Each row of a before or after table is a point. One or more steps were done to the points. Then noise was added and the rows were shuffled. The steps act on columns, c1 being the first. What was done? A step turns or swaps two columns, mirrors them in a line or flattens them onto one, adds a multiple of one to another, or multiplies or shifts one. Angles are multiples of 10 degrees, from the lower column toward the higher: turns from -170 to 170, lines from 10 to 170 but not 90. Use the fewest steps. Two steps may share a column if one is a turn and the other turns, adds or multiplies; they go together, in the order done. Otherwise the lowest column goes first.

Before (10 x 2):
0.017; 0.018
0.019; 0.024
0.025; 0.056
0.080; -0.023
-0.024; 0.044
0.049; 0.034
-0.032; -0.055
0.046; -0.009
0.061; -0.030
-0.036; 0.055
After, 10 rows:
0.033; 0.001
0.059; 0.004
0.080; 0.001
-0.030; 0.001
0.107; -0.003
-0.042; 0.000
-0.049; 0.000
0.061; -0.001
0.022; 0.000
0.026; 0.001
Steps: multiply c1 by 1.3; multiply c2 by 0

Before:
-0.027; 0.004; -0.024
0.054; 0.026; -0.042
-0.004; -0.013; 0.050
-0.007; 0.007; -0.050
-0.020; -0.023; -0.046
-0.013; -0.056; 0.082
-0.047; 0.013; -0.047
-0.056; 0.032; 0.041
-0.018; 0.003; -0.038
0.070; -0.051; 0.074
0.018; -0.016; 0.037
0.052; -0.054; 0.000
0.057; -0.002; 0.050
0.056; 0.022; 0.038
After, 14 rows:
0.044; -0.004; 0.003
-0.030; 0.077; 0.003
-0.009; -0.067; 0.029
-0.048; -0.008; 0.032
0.006; 0.034; -0.070
-0.068; 0.015; -0.017
-0.035; 0.002; 0.015
0.048; 0.021; 0.012
-0.063; 0.018; 0.076
0.061; -0.016; 0.008
-0.055; 0.000; -0.036
-0.098; 0.054; 0.016
0.055; 0.007; -0.022
0.039; -0.011; 0.003
Steps: turn c1 and c3 by 120 degrees; turn c2 and c3 by -140 degrees

Before (10 x 6):
-0.023; -0.015; -0.038; -0.042; -0.069; -0.064
0.006; 0.005; 0.028; -0.022; 0.052; 0.032
-0.005; 0.007; 0.066; 0.015; 0.038; -0.004
-0.027; -0.046; 0.052; 0.027; 0.049; -0.046
0.083; 0.037; 0.031; -0.077; 0.013; -0.008
-0.006; 0.046; -0.005; -0.086; 0.021; -0.038
0.024; 0.047; -0.041; -0.089; -0.055; 0.030
-0.020; -0.058; -0.007; 0.040; -0.011; 0.006
-0.033; 0.006; -0.062; 0.029; -0.016; -0.046
-0.051; 0.058; -0.003; 0.035; -0.013; 0.040
After (10 x 6):
0.022; -0.009; -0.038; -0.020; 0.024; -0.088
-0.039; -0.030; 0.003; -0.033; -0.063; -0.031
0.018; -0.076; 0.110; 0.003; -0.037; 0.010
0.001; -0.016; 0.084; 0.009; 0.025; 0.031
-0.081; 0.012; 0.022; -0.018; 0.022; 0.004
0.047; 0.038; -0.065; 0.014; -0.004; -0.001
0.052; 0.026; 0.024; 0.011; 0.061; 0.026
-0.019; -0.010; 0.032; -0.015; -0.005; 0.054
-0.018; -0.036; 0.059; -0.039; 0.047; 0.002
0.037; -0.017; -0.033; 0.008; 0.028; -0.045
Steps: turn c1 and c2 by 150 degrees; add -1.5 times c2 to c3; multiply c4 by 0.4; turn c5 and c6 by 60 degrees

Before, 11 rows:
0.008; 0.009; 0.018; 0.000; -0.002; -0.054; -0.057; 0.066
0.028; 0.078; -0.019; -0.009; -0.035; 0.070; 0.051; -0.045
-0.087; 0.046; 0.066; -0.015; 0.012; 0.023; 0.017; -0.035
0.012; 0.108; -0.044; -0.045; 0.015; 0.041; -0.002; 0.001
-0.009; 0.002; 0.011; -0.054; -0.002; -0.011; -0.053; 0.070
-0.003; 0.109; 0.031; -0.032; -0.047; 0.061; 0.025; 0.000
0.000; 0.007; -0.008; -0.037; 0.007; 0.044; -0.078; 0.048
-0.020; 0.062; 0.074; 0.026; 0.027; 0.034; 0.018; -0.002
0.007; -0.019; 0.069; -0.060; 0.027; -0.040; -0.060; 0.029
-0.038; 0.063; 0.039; 0.007; -0.045; 0.012; 0.018; -0.055
-0.034; 0.034; 0.032; -0.014; 0.010; 0.025; 0.053; 0.018
After (11 x 8):
-0.010; -0.074; -0.022; 0.049; -0.047; 0.072; -0.004; -0.034
-0.017; -0.062; 0.008; -0.001; 0.001; 0.095; -0.039; 0.020
-0.003; -0.043; 0.003; -0.074; 0.050; -0.003; -0.039; 0.000
0.019; -0.025; 0.026; 0.015; -0.049; 0.063; 0.002; -0.036
0.028; -0.045; -0.009; 0.017; -0.010; 0.054; 0.028; 0.027
0.027; 0.040; -0.035; -0.057; 0.031; -0.011; -0.062; 0.029
0.019; -0.028; 0.023; 0.053; 0.013; 0.022; -0.010; 0.008
0.009; 0.049; -0.016; -0.057; 0.070; 0.016; -0.007; -0.003
0.005; 0.013; -0.003; -0.054; 0.066; 0.008; -0.052; 0.002
0.014; -0.075; -0.004; 0.025; -0.001; 0.102; -0.030; -0.044
0.031; -0.029; 0.062; 0.016; -0.035; 0.036; -0.014; 0.016
Steps: turn c1 and c3 by -110 degrees; multiply c1 by 0.4; turn c2 and c6 by 100 degrees; swap c4 and c7; swap c5 and c8
